Each row of a before or after table is a point. The points were changed in one or more steps. Then noise was added and the rows were shuffled. The steps act on columns, c1 being the first. Write out the steps. A step turns or swaps two columns, mirrors them in a line or flattens them onto one, adds a multiple of one to another, or multiplies or shifts one. Angles are multiples of 10 degrees, from the lower column toward the higher: turns from -170 to 170, lines from 10 to 170 but not 90. Use the fewest steps. Two steps may share a column if one is a turn and the other turns, adds or multiplies; they go together, in the order done. Otherwise the lowest column goes first.

Before (14 x 2):
[[ 21  21]
 [-41  16]
 [ 94  36]
 [ 67 -26]
 [-31  51]
 [  2  11]
 [ -5  17]
 [ 31  44]
 [ 57  27]
 [ 27 -32]
 [ 66  46]
 [-12  48]
 [-10 -34]
 [-17  22]]
After:
[[ 19 -29]
 [ 46  -1]
 [-18   8]
 [ -5  10]
 [ 65  34]
 [ -3  29]
 [ 31  95]
 [-43  23]
 [-26   4]
 [-59   8]
 [-16  52]
 [ 14  60]
 [ 10  78]
 [-41 -22]]
Steps: turn c1 and c2 by 50 degrees

Before (13 x 6):
[[ -2  -6   7  -6  16 -11]
 [ 21   9 -18 -25 -46  20]
 [ 13  12 -41 -22 -35   0]
 [-21  -5  -4  -5  -2 -12]
 [  3  34   0   7  19   9]
 [-29  10  -5   6  -3 -13]
 [ 31  16   1  17  35  22]
 [-21   3   2 -10 -18 -32]
 [ -6  13  19  30  -5  29]
 [-10  10  30  -5  20 -26]
 [-41   1 -16 -39   6 -13]
 [  5  13 -31 -45 -26  -2]
 [ 14  25  23  17   7  24]]
After:
[[ 13  12 -83 -22 -34   1]
 [ 21   8 -36 -25 -46  60]
 [-41   0 -32 -39   5 -40]
 [-20  -5  -9  -5  -3 -36]
 [-28  10 -10   6  -2 -40]
 [ 14  24  46  18   7  72]
 [  6  13 -64 -44 -26  -6]
 [-20   3   4 -11 -18 -95]
 [ -4  -4  13  -7  15 -33]
 [ 31  15   3  18  35  65]
 [ -6  12  38  32  -5  86]
 [  4  35   1   6  19  26]
 [ -9   9  61  -6  20 -78]]
Steps: multiply c3 by 2; multiply c6 by 3

Before, 13 rows:
[[ 57 -16   8  -5   0   4 -61 -23  47   3  40 -13]
 [-27  27  31  -5 -51  31  52   8  19  37   9   4]
 [  3 -11  32  20 -17  -2  63  38   9  12  32  -5]
 [ 57 -27 -33 -41  44   0 -40 -36  55  -1  13   7]
 [  2 -24 -23 -22 -43 -36 -11  14 -20  22   1  -1]
 [ 25  33  42  13 -28 -22  56 -11   7  27  24  27]
 [ -3 -24 -30  22 -17   2  -8 -23 -24   7  12  21]
 [ 73 -27   1 -50  21  28 -46 -21  -1  -7  30  -1]
 [-10  12  -1   8   6 -11 -21  21 -19  23 -16  13]
 [-41   5 -11 -24 -14 -22 -10   5 -23 -10  37   0]
 [-16   7 -17   3 -44 -11  -2  33  -9 -14  -1  54]
 [  9  -5  -6  -3 -22 -16  -3  -6 -13 -36 -13 -24]
 [-14 -22  76  13 -32 -17  49  -3  11  15   0  31]]
After (13 x 12):
[[-18 -23  76  20 -33 -17  49  -3  11  24   0 -27]
 [-14  12  -1   7   6 -11 -21  21 -18  27 -16 -13]
 [-53   5 -11  12 -15 -22 -10   5 -23 -10  37  21]
 [  3 -24 -24  11 -43 -36 -10  14 -20  22   1  20]
 [ 74 -17   9  -9   0   5 -61 -23  48  -1  39  12]
 [-21   7 -17  45 -44 -11  -2  32  -9   2  -1 -30]
 [ -4 -25 -31   7 -17   1  -7 -22 -24  14  11 -29]
 [-35  27  30   7 -50  31  52   8  19  38   9   3]
 [ 12  -5  -7 -20 -23 -16  -4  -8 -14 -42 -14  15]
 [ 32  33  42  17 -27 -21  56 -10   8  34  24 -25]
 [ 95 -27   0  25  21  27 -46 -19  -1  -8  30  43]
 [ 75 -28 -32  26  43   1 -40 -36  54   1  13  32]
 [  4 -12  32 -14 -17  -2  64  38   9  11  32 -15]]
Steps: multiply c1 by 1.3; add 0.3 times c12 to c10; turn c4 and c12 by -120 degrees
